Each row of a before or after table is a point. The points were changed in one or more steps. Then noise was added and the rows were shuffled. The steps act on how far a point lies along the listed directions, d1 being the first. Name the steps. A step turns or swaps two directions, mirrors them in a line or flattens them onto one, adds a multiple of one to another, or multiplies one. Angles are multiples of 10 degrees, from the lower direction toward the higher: turns from -170 to 170, lines from 10 to 170 but not 90. Use the fewest steps. Two steps may share a direction if one is a turn and the other turns, adds or multiplies; they go together, in the order done. Otherwise the lowest direction goes first.
In the rows, zero is written as 128.

Directions:
(1): [103  74]
(2): [182 103]
Before:
[[108 139]
 [139 162]
 [119 174]
 [137 115]
 [108 122]
 [162 133]
 [161 141]
 [134 159]
 [129 168]
 [131 110]
 [122 115]
 [139 159]]
After:
[[169 227]
 [118  82]
 [160 235]
 [154 243]
 [166 217]
 [161 214]
 [130  99]
 [110 139]
 [ 97  95]
 [110  89]
 [182 190]
 [178 165]]
Steps: multiply d1 by 3

Directions:
(1): [169 182  88 156]
(2): [193 123 179 115]
(3): [126 104 148 205]
(4): [161  69  79 123]
Before (11 x 4):
[[101  67  79  47]
 [ 79 149  40 185]
 [101 143 155 147]
 [142 193 175 208]
 [119  91 192 175]
 [106 103  77 158]
 [ 82 129 124 188]
 [132 151 117 175]
 [112 139 148 196]
 [ 91 154 168  95]
 [ 96 112  88 151]]
After (11 x 4):
[[ 85 120  83 225]
 [ 74 136 103  97]
 [ 88  56 144 156]
 [127 142 132 180]
 [ 89 137 173 174]
 [128 153 181 140]
 [160 144 177  31]
 [ 86 126 127 143]
 [144 148 188 144]
 [131 207 198 182]
 [ 96 115 141 190]]
Steps: turn d1 and d3 by 20 degrees; mirror d2 and d4 in the line at 50 degrees

Directions:
(1): [139 118 196 152  62 131  82 173 171]
(2): [175  89  75 144 146 197 133 185 151]
(3): [142 168 138  48 169 149  81 120 183]
(4): [126  57 123 147 150  91 134  77 205]
(5): [127 197  81 199 144  96  91 136 159]
Before, 11 rows:
[[162 114  89 134 132 140 119 202 126]
 [136  52 120 177 143 145 138 111 176]
 [122  63 242  60  31 169  89 188 174]
 [139 155 107  89 147 142 132 102 125]
 [159 151 167 105  76 183  84 172 141]
 [201 109  78 194 132 174 117 218 163]
 [134  94  73  96 160 159 182 107 119]
 [123 113 156 161  87 126 137 140 135]
 [153  76  35 228 122 156 152 175 102]
 [146 161  86 119 142 167 171 163  29]
 [144 130 144 149  66 181  88 148 180]]
After (11 x 9):
[[159 208 159  75 163 109  52 138 204]
 [117 102 163 119 161 119 100  70 194]
 [138 146 153 129  71 169  76 134 184]
 [129 205 118  62 157 140 142 128  47]
 [ 96 208 142  64 158  73  63  67 164]
 [140 166 130  70 149 109  84 159 146]
 [114 134 175 134  91 113 123 123 144]
 [151 128  82 124 140 158 147 125 118]
 [162 142 164 113  71 189  90 177 138]
 [130  42 226  79  24 181 105 208 165]
 [126 128  99  62 172 144 161  84 132]]
Steps: swap d2 and d3

Directions:
(1): [111 137  62 184  98 173 125 195 170  66 116 138]
(2): [166 210 148 138 114 196  98  84  73  97 102 137]
Before (10 x 12):
[[140 172 209  83 133 140 131  53  56 161 134 124]
 [176  94 211  40 167  48 128  24  81 249 163 106]
 [110 123  72 184 116 189 121 196 165  71  74 152]
 [137 197 162 137 125 158 120  89 107 148 150 127]
 [160 167 137 101 156 138 140 106  89 127 120 117]
 [163 197 193 111 130 160 106  83  83 132 104 116]
 [156 153 155  86 154 148 121  53  72 132 114 142]
 [114 150  71 186  97 188 143 215 157  44 134 152]
 [119 184  97 142 116 149 114 146 142  83 113 118]
 [127 115 103 124 120 127 138 154 137 105 130 125]]
After (10 x 12):
[[140 181 134 150 117 186 131 138  96  79 130 148]
 [125 193 115 132 121 149 112 123 125  94 113 118]
 [131  53 125  96 140  54 143 129 164 198 171 110]
 [120 178 131 155 116 157 129 128 133 133 151 124]
 [137 124 119 114 122 121 132 133 120 112 127 125]
 [134 149 127 148 134 190 113 133 111 102  76 150]
 [108 136 142 123 114 148 140 131 122 123 133 131]
 [136 175 143 145 118 164 116 145 132 105 106 120]
 [129 131 107 116 141 152 126 116 119 104 117 143]
 [148 154 111 114 148 140 147 136 122 109 120 123]]
Steps: flatten d1 and d2 onto the line at 60 degrees

Directions:
(1): [155 168 133 100  42  94  98 188  90  93  96 152 186 178 179 137  79 141]
(2): [133 142  80  70 209  78 141 131  88  69 186 126 170 109 147  62 139 158]
(3): [111  94 123 189 147 190 142 165 153 115 170 129 238 186 127 148 171 137]
(4): [104 145 123 127 159 120  24 142 120  64  75 125 121 125  56 174 179 168]
Before:
[[133 126 119  92 195  93 155 109 115 131 143 108  75  60 112 101 126 132]
 [115 114 141 135 137 112 163  89 136 153 163 134  94  89 126 110 128 106]
 [135 164  89  83 167  70  66 161  83  34 115 145 165 129 124 130 140 183]
 [125 134 105 108 158 102 138 124 139 125 144 126 117 111 134  95 118 128]
 [151 126 169 144  57 120 119 146 144 152  82 138 143 146 142 162  83 101]
 [131 136 114  99 151 103 127 120 110 114 137 126  88 103 114 106 144 148]
 [128 142 108 125 129 120 100 114 136 103 101 130 106 124  92 136 153 123]
 [113 120 101 140 203 126 105 137 130  76 153 118 167 128  70 119 187 168]
 [114  96 166 175 118 183 132 135 149 150 124 129 145 154 120 171 145 121]
 [106 105 110 164 216 156  96 141 149  78 163 127 189 154  83 141 187 170]]
After:
[[108 118  82 113 248 107 116  94 122  80 154 123 107  78  82 112 176 159]
 [140 128 114 101 137 106 152 114 114 126 147 131  90 109 137  93 136 140]
 [120  83 114 173 209 168 178 119 165 137 206 126 182 149 131 101 153 132]
 [158 141 125  79 141  84 182 133 102 138 148 122 105  85 167  87  84 118]
 [125 100 103 146 197 140 190 114 141 130 197 117 161 122 113  81 161 132]
 [120  99 169 171 106 179 139 141 148 153 125 135 155 160 134 164 132 118]
 [134 139 145 117  81  93 154 127 110 135 149 149 132 120 165 108  92 110]
 [130 141 108 105 140  97 135 135 133 117 135 132 127 119 143  94 106 132]
 [132 120 164 153  98 128  72 136 152 133  63 128 121 130  92 188 125 117]
 [127 126 109 135 136 132 150  94 151 137 128 125  93 113 108 115 145 107]]
Steps: turn d1 and d4 by 90 degrees

Directions:
(1): [ 93 100  88 159 118  69 121  82  94 145 110  86 183 111  30 176 103  94
 113  57 139  84  69 132]
(2): [ 73 203 129 100  70 165  81 229  57 194 129 137 116 112 128 155 157 119
 129  97  87 132  97 113]
(3): [124 103 169 123 132  48 137 191 143  76 149  49 145 137 105 171 191 190
 110 186  59 133 110 118]
(4): [141 171 183 126 101 154  97  59  39  49 142  82 170 154 133  76 155 157
 114  71 130 167 151  98]
(5): [ 57  97 197 129 167 115 168 130  96 148 134 157 176  53 157 103 121 162
 153 120 142 187  93 225]
Before:
[[156  85  90 179 137  42 129  31 133  63 128  31 199 153   7 167 118 117
  113  84 154  73 100  97]
 [146 116 103 151 117 119 146  94 125 104  98 122 142 132 100 113 111 118
  131  96 155 117 135 125]
 [170 144 108 124  89 129 117 209 158 153 141 151  66 138 123 173 133 104
  102 169 105  95 138  99]
 [118 117 144 102 146 101 149 217 186 179 134 178  87 136 181 133 169 177
  152 220 108 135 123 142]
 [ 98  74 170 154 153 104 159 121 120 108 128  99 154  76 130 122 109 162
  139 176 128 160  96 193]
 [ 68 118 146 137 127 114 148 212 112 221 110 167 158  62 114 150 124 143
  156 129 116 161  73 213]
 [128 114 140 129 126 145 118 120 126 127 109 116 165 152 139 125 101 137
  134 102 134 145 132 145]
 [ 83 112  91 155 119  93 121 155 129 218 123 124 134  78  80 211  89  75
  123  95 141  86  58 173]
 [162  96 137 157 134 107 153  82 192 107 137 117 124 187  84 130 126 143
  110 138 144 135 147 102]
 [116  97  81 141 133  74 128 109 137 133  90  80 124 127  58 191  72 115
  143 112 145  80 105 122]
 [108  83  27 155 150  75 140 103 172 167  91 129 120 115  54 192  71  66
  123  89 156  91  70 146]]
After:
[[166  83  61 168 153 132 159  91 203 193  88 190 123 116 104 127  60  83
  147 131 190 107 127 170]
 [201 133  85 108 150 151 133 147 225  88 124 141  34 183 188 119 129 126
  127 203 125 141 181  87]
 [114 157 182 118  94 146 127 190 141 155 148 134 110 161 128 131 167 165
  121 150 100 174 130 110]
 [ 88 105  63 131 118  71 126 170 148 224 104 154 124 126  69 188 127 108
  131 128 132  70  67 128]
 [ 99 122 126 137 133 178 138 154 133 185 112 173 100  74 162 113  79 110
  151 164 148 149 113 180]
 [166 123 140 108 146 130 137 151 183  93 117 118  64 156 172 136 108 166
  157 204 130 133 181 108]
 [168 145 213 102 163 159 154 184 172  65 173 133 104 137 229  75 183 213
  158 230 111 196 187 139]
 [129 124 142 125 126 156 114 133 130 132 113 122 152 153 151 123 103 137
  138 104 133 150 137 143]
 [210  90  97 154 158 129 146  88 240 123 142 140  70 154 166 141  87 102
  126 189 169  98 173 128]
 [154 152 141 123 108 148 139 148 119  98 113 134 114 140 151  95 140 150
  136 134 133 145 160 114]
 [168  96 114 145 104  63 131 155 151 111 142  95 119 133  67 197 135 117
   87 149 101  81 112 106]]
Steps: turn d1 and d2 by -140 degrees; turn d3 and d5 by 60 degrees; turn d4 and d5 by 40 degrees
